Each point is reached from the start by the listed moves, each made once or not at all, plus a little noise. Say if it took an odd or an even number of moves. Then give how often each move was made.

Moves:
(1): [16 -6 11 10  5]
(2): [ 48  31  38 -18  -2]
(3): [ -3 -12  18 -22   4]
Start: [ 11 -19  15   7  12]
Points:
[  8 -31  33 -15  15] => odd (0, 0, 1)
[ 60  12  53 -13   9] => odd (0, 1, 0)
[ 26 -26  26  17  17] => odd (1, 0, 0)

Moves:
(1): [ 8  2  1  1 -7 -8 -1  2  2  4 -6  0  0 -6]
(2): [ 0 11  1 -1  9 -2  1  8  3 -4  1  4  2  1]
(3): [ -2  -6  12   1  -2   3 -12  10   4  -4   8   1  13   2]
(4): [ -6   1   4  10  -3   4   5   5  -1 -11  -4  -2   0  -4]
(5): [ -1  -5   8   4   9   5  -8  -2   2  -4 -11   5 -10   1]
(6): [ 6  4 11  0 -7  0  8  2 -5 11  7 -1 -4  0]
(7): [  4 -13  -1  10  12   1  12   6   8  -2  16   2   7  -4]
(8): [ -4 -17   6  -6  10 -13  -2  21   2 -12   3   3  -5   4]
(9): [  1   0  -4  -5  -6  12   1   8   4   3   5  -4  -2 -12]
(10): [-1  0 -5  1  0 -3 -3 -5 -3  9 -2 -8  6 -6]
(11): [  8  -3  -5   6   5   1  -8   3 -11 -15  14  -3  -3  -1]
Start: [-11   5  -9   8  -2  -4  -5   6   9   8   1   9  12  15]
Points:
[-13 -27   9  34  38  -6 -20  53  12 -34  24  11  21   7] => even (0, 1, 1, 1, 1, 0, 1, 1, 0, 1, 1)
[ -4 -18  18  28  22  -8  -2  60  10 -29  45  14  22  13] => odd (0, 1, 1, 1, 0, 1, 1, 1, 0, 0, 1)
[ -6  -3  -8  38  29   3  -6  21   7 -18  14   9  14   1] => even (0, 1, 0, 1, 1, 0, 1, 0, 0, 1, 1)
[ -6 -30   9  14  11 -22  -8  44  24  -6  22  15  28  11] => even (1, 0, 1, 0, 0, 0, 1, 1, 0, 0, 0)

Moves:
(1): [-1  1 -5 -5  3  0 -5  8  0 -4  1  0 -3  2  3  4 -4 -5  2 -3  1 -5  3 -2
  4 -5  1]
(2): [  1   6  -2   8  -4   2   4   7   1   6  -2   1   1   4  -8  -2  -3   5
   6   5  -1   5   7  -6  -2   5 -11]
(3): [ -2   2   4  -7   1  -3   1  -4 -10  -4  -1   1   5  -4  -5   1   2  -1
  -2   5  -1   6   4   0   7  -4  -3]
(4): [ 4 -8  0  2  5 -7  5  8  0 10 -1 -2 -2  2 -3  5 -2 -2  2 11 -5  4 -2 -1
 -1 -3  0]
(5): [-9  7  5  4  3 -6  3 -1  0  7  8  3 -5  5  2 -1 -7 -7  7  5 -6  1  3  3
 -1  8 -5]
(6): [ -1  -1   7   2  -1   4 -16  13  -6  -1   9   1   9  -2  -7   1   7   6
  -5   4   3  -9   4  -2  -1   1  -7]
(7): [ -2  -3  -5  10  -6   7  -2  14  -7  -8   8   2  -9  -4  -7 -16   0   6
   0  -6   0   6  -9   3  -9  -4  -5]
(8): [  4  -1  -4   4  -1  -5  -1  -2  -3   5   0  -4   2   3   2  -4   4   4
   1   7   5   3 -10   0   3  11   2]
(9): [-2  5  8 -4 -5 -7 -1  1  7  2  7  1  3  9  1 -4 -1  2  4 -6  3 -2 -6 -6
 -8  8 -6]
(10): [  4   1   4  -2  -3   2  12   4  -5  -3   5  -3   3   4  -3   3   1   3
   1   5  -1 -11   2   0  -1   4  -1]
(11): [  4   5 -13   5   9   1  -3   1   3  -3  10  -4  14   5  -5   5  -1   7
  -2   7  -6   3  -1   2  -3   5   5]
(12): [  8  -4  -1   7   0   0  -3  -5  -4   1  -4   5   0   3 -12  -3  -6  -1
   0   4  -4  -9  -2   3   1  -4   4]
(13): [ 11   1  -5   0   6  12   4   4  -5  -3  -7 -10   5  -4   8   0 -11   0
   4   6   9  -5  -4   1  -7  -3 -21]
(14): [-14 -16 -10   0  -2   8  13   7   2   0  -1  12  -8   0 -11   1  -1 -11
  -5   3  12   5   9  -8   2  -6 -14]
(15): [ 7  5 -3  8 -1 -1  6 -1 -7  0 10 -2  0  6  4  3  2  7  3  2 -4  7  9 15
  2 -3 -2]
(16): [ 11   7   8  -5   2   2  -2   2   2  -5  -1   3   5   6  -3   6   2  -2
  -2   3   5  -2   4   8 -17  11   9]
(17): [  7  11  -4  -7   1  13   4  -9   4   9   2  -9  -7  -3   0  -4  11   1
   4  -5   7   4  -8  -7   6 -15   1]
(18): [  4   0  -2  -4   1   1  -2   1   5  -6  -4  -1   0  -3 -13   0  -4   8
   1   0   1  -5  -4   2   7   0  -2]
(19): [  8 -16  -9   1  -2   4   0  -5  -6   3  -3   5   0  -2   6   2   4   2
   9   3 -12   2   2   5   2   0   3]
(20): [-6  4  5  3  1 -3 -2 -5  1 -3  3  3 -3 -2  1  1 -1  1 -1 13 -2 -2  2 -7
 -3  4 -3]
(21): [ -4  10   2   4  -6   2   4   0  -7  -9   7 -13   7   1   2   5   6  -8
   7  -1  10  -3  14  10 -15  -1  -3]
(22): [ -8   5  -9  -7 -11   0   3 -15   0   8   7  -3  -1   4  -6  -8  -9  -2
  -8   0  -5   4   5   5   0   0   3]
(23): [ 15  -2  -4 -10  10  -8  10   1  -1  12  -9   6  -8  -1  -3 -15  -2  -6
   6   0  11  -1   0   3 -18  -9  12]
(24): [ -1  -4   0   0  -1  -2   5  13  12  -1  -7  -1   6   1  18   7   9 -14
  -9   9   3  -6   2  18  -4  -8   1]
Start: [  9   1  -4   4  -1   8  -1   9   9  15  -1  -2   0  -5   0   4  -9   7
  -5   3   0 -10  11  -2  11  -3  -5]
Points:
[ 30  11 -15   2 -15  18  14  27  -9   7  21 -16   3  17 -27   0 -40   0
  22  23  -5 -31  18  28 -33   8 -28] => odd (1, 0, 0, 1, 1, 0, 1, 0, 1, 1, 0, 1, 1, 0, 0, 1, 0, 1, 1, 0, 1, 1, 0, 0)
[ 30   6 -20  -4  -7  10  44   8 -12  30   7   0   2  14 -20  -1 -21  -8
  20  47  18   8  59  15 -49  -3 -36] => odd (0, 1, 1, 1, 0, 0, 0, 0, 1, 0, 0, 0, 1, 1, 1, 1, 0, 0, 1, 1, 1, 1, 1, 0)
[ 22  -9 -17  11   0  12  30  51  13  30   2   7   4  25  17  25 -21 -17
  18  39   4  -5  38  23 -20   0 -47] => odd (1, 1, 0, 1, 1, 0, 0, 0, 1, 0, 0, 0, 1, 1, 1, 1, 0, 0, 1, 0, 0, 0, 0, 1)
[ 23 -12 -20  -2   9   3 -13  36 -19  18  10  13  -8 -12 -21 -24 -10  14
  13  18   2 -13   3  10   3  -5  -9] => odd (1, 0, 1, 0, 1, 1, 1, 1, 0, 0, 0, 0, 0, 0, 0, 0, 0, 1, 1, 0, 0, 0, 1, 0)
[ 39  16 -14  -7  -9   5  57  21 -17  34  14 -14  12  25 -25  -5 -20  -5
  12  42  39   2  44  19 -46   8 -41] => odd (0, 1, 1, 1, 0, 0, 0, 1, 1, 1, 0, 0, 1, 1, 1, 1, 0, 0, 0, 0, 1, 1, 1, 0)
[ 26 -10 -48  10  -2   7  25  35  -8  22   3   9   8  14 -32  -8 -12 -21
  -1  60  12   1  41  30 -44 -10  -5] => even (1, 1, 1, 1, 0, 0, 1, 1, 0, 0, 1, 1, 0, 1, 0, 1, 0, 0, 1, 1, 1, 1, 1, 1)

Moves:
(1): [-1  7  4  3 -4 -1  2  3 -1 -6  1  0  3  4  0  6  1  3 -3 -1  1  0  1  1
  1  1]
(2): [-2 -2  2  4  5  1 -1  3  9  4 -3 -1  1 -4 -3  4 -1 -3 -1  0  2 -4 -4  5
  8  3]
(3): [ -7  -9  -3 -10  13  16   3  -5  -5   4  -3   0  -2   6  -1   1   7   4
   6 -10   2 -11   7   6  -4   2]
(4): [ -3 -11  -4  -3   4  -2  -5  -5  -3   5   4   6   3  -2   5   0   1   1
  -2   1  -3   0   4   2   2   3]
(5): [-2 -3 -3 -2  4 11 -5 -4  4 -1  1 -1  1  2 -2 -3 -4  3 -3 -1  3 -1 -3  2
 -3  4]
(6): [  3   5   0  -8 -11   0   1 -10  -2   2  -6   4   4   6  -7   0   2  -4
   0   0 -10  -1  -1  -9  -6  -2]
(7): [ 9 11  5 -1 -3  4 10 -1 -3 -6  1  5 -5  0  6  8 -2  4 -5  1  5  3  4 -4
  2 -8]
(8): [ 1  1  2  5  3  3 -1  2 -2  1  0  5 -1 -2 -3 -5 -1  2  1  0 -1 -4  1  4
 -4  0]
(9): [ 3  4  1 -1  0  5  3 -2 -3 -1  0  1  2  2  1 -2  9 -6 -5  5  3 -3  3 -3
  2  1]
(10): [-11   8  -2   2   6  -2  -3  16   0   0  -5 -10   1 -10   0  -4 -10   9
  -1   1   3   4  -1  -6 -16 -12]
(11): [ 1  1 -1 -1  3 -1  0 -6  5  2 -3 -1  6  4 -2  4  2 -6  4  5 -3  2 -2  1
  1 -2]
(12): [-1  4 -4 -3  0 -1 -5  0  2  1 -3  3  1 -2 -5  2  7 -3  3  5  1 -4  2 -5
 -2  0]
(13): [ 3 -1  2  7  0  6 -1  1 -4 -1  3 -1  3 -4 -1  7  3  3  0  6  3  0 -6 -8
  4  0]
(14): [-4 -3  7  3 -3  6 -8 -2  4  6  1  4 -3  2 -4 -8 -3  6  0  4  6 -3 -7 -5
 -2  1]
(15): [ -1   1  -8   5 -10  -4  -4  -5  -5   8   6   2   0 -10   6   6   4  -4
   2   2  -3  -1   1  -4   0 -12]
(16): [-4 -1 -2 -1  2 -2  2  2  1  1 -2  0  4 -2 -1  4  3  1  4  2 -1 -6 -2  1
 -5  1]
(17): [14 10  5  4 -9 -2 -1 -7 -4  2  4  6 -2 -2  4 -2  6 -1  9  2 -3  3 -6 -3
  0 11]
(18): [ -6  -5   1   3  -7  -3  -1  10  -6 -10   5  -1  -1   2   9   1  -4   2
  -8   2 -14  -3   3 -10   5   0]
(19): [ 1  1 -4 -5 -1  6  0  4  2 -2 -1  2  7 -4  8 -2  1 -7  5 -8  8 -4  5 -3
  2 -5]
(20): [-7  1 -4 -3 -5 -1 -2  0  2 -8 -7 -5 -2 -3  8 -5 -6 -4 -2  6  2 12 -2  2
  3 -1]
(21): [-2 -8 -5 -2  0  9  0  8  4 -1 -3 -4  9  2  4  1  2  6 -7  4 -1  3  4 -9
 -2 -3]
(22): [-1  4  2  0 -1  4  7  3  0 -6  1  4  2  1  6 -8 -1 -1  0 -3 -5  5  3 -3
 -1  6]
(23): [ 3  2  4  0 -1 -1  0 -2  2 -4  0 -2  1 -3 -2 -5 -2  5  3 -2  1 -1  6  0
 -5  3]
(24): [  6   3   2  -7 -10   3   2  -3   7   4  -3   0  14   6 -11   7  -8  -2
   2   3   1  -7   7  -6   3   2]
Start: [  6   4  -6   8  -2   4   8  -4  -2 -10   1   4  -5   3  -2   2  -2  -1
   1   3  -4  -9   3   2   3   7]
Points:
[-15  -5 -20   7  -6  17   1  13  14  -7   0  -4  37  -9   6  10 -20  10
  -6  19 -25 -19  20 -26 -10   0] => even (0, 1, 0, 1, 1, 0, 0, 0, 0, 1, 1, 0, 0, 0, 1, 1, 0, 1, 0, 0, 1, 1, 1, 1)
[ -1  12 -20   3 -32  35 -13  -1  -1   3   1  22  43 -11   3   1  -4   4
  11  30 -23 -26   6 -60 -20  -1] => odd (0, 0, 0, 1, 1, 1, 0, 1, 0, 1, 1, 1, 1, 1, 1, 1, 1, 1, 1, 0, 1, 1, 0, 1)
[ -4   3 -15  15 -24  14   2   9   0 -14  -1   4  21 -19  10  18 -11 -14
   4  17  -7 -26   5 -18  18  -5] => odd (0, 1, 0, 0, 0, 0, 0, 1, 0, 0, 0, 0, 1, 0, 1, 1, 0, 1, 1, 1, 0, 0, 0, 1)

Moves:
(1): [ 5  2 -1  4  8 -5  0  3 -1 -7  1  0 -6  1 -2  6  5  5 -3  2 -2  0  0 -3
  2  4  2]
(2): [  3   5  -5   4  -8   4  -3  -2   6   3  -1   2  -5  -2  -4   4  -1  -4
  -1   3   2  -6 -10  -4   0  -5   2]
(3): [ 3  1  0  1  2 -1 -7  1 -2 -2 -2 -7  0 -2 -4 -2 -2 -5  0  6  4  1 -1  5
  4 -3  0]
(4): [-1  0  3  4  1  2 -1  2  4 -3  0 -3 -1 -7  6  3  3  2 -1  3  1  2 -1  5
  1  5  0]
(5): [-5 -2  0 -8  2 -7  0  7 -4  1  2  0  2 -2  7 -3  2  6 -5 -4 -5 -2  2  4
  5  1  4]
(6): [ 5 -4 -5 -5 -2 -1  3  1 -6 -4 -1 -1  6  1  6 -2  9 -4 -1 -2 12 -4  5  1
  5 -4 13]
(7): [ 2  2  3  2  1 -2  3 -1 -3 -2  4 -2  0 -2  3  0 -4  0  2 -2 -2 -1 -4 -4
 -3  4 -6]
(8): [  6   7   0   1  -3   1 -10  -2  -8  11  -2  -1   7   2   8   3   1  -4
  -8  -4  -1   3   0   2  -5   7   4]
(9): [ 2  7 -3 -1  4  3  3 -1  1  1 -1  7 -1  0  8 -2 -4 -3  2 -7  3  0 -2 -3
 -1 -1  3]
(10): [ 2  2  1  2 -1  0 -2 -1  1  0  8  3  1  0  0 -6 -1  2 -7 -5 -3 -2  1  1
  2 -2 -3]
(11): [  9   1  -6   1  -1   1 -12  -3   2  -2   3  -3  10  -2   3   3  -6   5
   1   3   1  -2   4  -5  -3   9  -1]
(12): [-1 -1 -4 -1 -2 -1  5 -5  3  2 -1  0  3 -1 -1  1  4 -1  3 -2  0 -3 -2  0
  0  0  6]
(13): [-1 -3 -2 -1 -2 -3  0  0  4 10  2  9  1 -5 -2  4  4  1  5 -2  8 -6  5 -5
 -2 -5  2]
(14): [ 0 -1 -6  2  1  1 -3  5 -2 -3  0  4 -3  2  4  1 -1 -4 -3  8 -2 -1 -3  2
  1  0  2]
(15): [ 2  1  2  1  1  1  5  5  6  5 -1 -4  6  1  3  2  3 -2 -6  4 -1 -9 -2  8
 -5 -7 12]
(16): [-3  1 -4 -1  4 -6  1  1  0  0 -3  3 -2  6  1 -1  2  0  1 -4  1  5 -3 -8
  5 -7  5]
(17): [  1 -11  -8  -2   4  -4  -1  -1   3  -1  -3  -2  -3  -1   1   2   3  -5
 -13  -3   0   5  -5  -1   1   7  -7]
(18): [ 1 -2  0  0 -2 -1 -1 -3  4  2 -3  1  1  5 -4 -6 -2  4  2  1  0 -4 -2 -1
  4  4 10]
(19): [ 1  2  1  7  1 -3  0  3 -6  0 -2 -5 -2 -6 -3 -4 -7 -1 -6  4  2 -1  2 -3
  2 -3  0]
(20): [ 3  6  1  2  3  7  0 -7  4 -1  8 -9  3 -3  0  1  0  2  2  4 10 -4  0 -5
  5 -1 -1]
(21): [ 9 -4  6  3  4  2 -4 -2 -1  3  9 -1  7 -4 -6  6  2  3 -8 -2  5 -1  1 -4
  4  3  2]
(22): [ 13  -1   8  -4   0  -2  -4  -7  -4   7   0   2  -1  -9   4  -1   2   1
   0   0 -10   3   3   1   7   4  -2]
(23): [ 3 -5 -5 -4  2 -3 -3 -4  1 -2  4 -1  1  2  2  1 -8  0  5  0  9  4  6  5
 -3  2  1]
(24): [-4  5  3  2  3  3 -9 -3 -1  0 -1 -2  4  3  8  8  7 11  1  2 -2 -2 -4  5
  7 -3 -2]
Start: [-1 -5  1  1 -5  2  7 -3 -1  4  1  3 -3  5  2 -7  3  3  1 -2  1 -7 11 -2
  4  2  6]
Points:
[ 22  -1 -14  -6  -2  -8   7  -7  -4  22   6   9  23  11  25  -4   8  -3
 -14 -20  23 -25   0  -6  11  -3  60] => even (0, 1, 0, 0, 1, 1, 1, 1, 1, 0, 0, 1, 0, 0, 1, 1, 0, 1, 0, 0, 1, 0, 1, 0)
[ 17  11 -13   3  -5   9 -10  -7   5  20  22   6  18  -1  49   1  13  10
 -13  -4  29 -41   3   8  13  -5  46] => odd (0, 1, 0, 1, 1, 1, 1, 1, 1, 1, 0, 0, 1, 1, 1, 0, 0, 1, 0, 1, 0, 0, 1, 1)
[ 13 -15 -19   2  16  -7 -15  -3   9   5  10  14  11  -5  26  15  22  28
 -19  -3  10 -20   6 -10  23  25  28] => even (1, 0, 0, 1, 1, 0, 0, 0, 1, 0, 1, 1, 1, 1, 0, 0, 1, 1, 0, 0, 1, 0, 0, 1)
[ 34   3   8  17   6  -5 -32 -18   6  12  17   4   6 -14   5  12  12  28
  -8   2   5 -22   1 -19  30   8  14] => odd (1, 1, 1, 1, 0, 0, 1, 0, 0, 1, 1, 0, 1, 0, 0, 1, 0, 1, 0, 0, 1, 1, 0, 1)
[ 29  15   3  10   4   7   0 -26 -11  12  20   1  12 -14  19  -4  11   9
 -13 -13  23 -25  -1 -27  38 -15  22] => even (0, 1, 0, 0, 0, 1, 1, 0, 1, 1, 0, 1, 0, 0, 0, 1, 0, 0, 1, 1, 1, 1, 0, 1)
[ 21   1   4  12  18 -11 -18  -2  -7  11  12 -10  11   8  13   9  18   6
 -41  -6   1  -8  -6  -1  15   5  12] => even (1, 0, 1, 0, 0, 0, 1, 1, 0, 1, 0, 0, 0, 0, 1, 1, 1, 0, 0, 0, 1, 0, 0, 1)
[ 26 -25  -6  -6  12 -19   6 -16  -9  12  20  -6  11 -28  21   0  15   6
 -16 -11  31 -11  20 -18  31   6  20] => odd (0, 0, 0, 1, 1, 1, 1, 0, 0, 0, 0, 1, 1, 0, 0, 1, 1, 0, 1, 1, 1, 1, 1, 0)
[ 39 -16  -3   7  16 -20 -15 -14 -10  22   2 -12  20 -11  23  13  25   5
 -26   0  26 -16  10   0  27   8  44] => odd (1, 0, 1, 1, 0, 1, 1, 1, 0, 0, 0, 1, 1, 0, 1, 1, 1, 1, 1, 0, 1, 1, 1, 1)
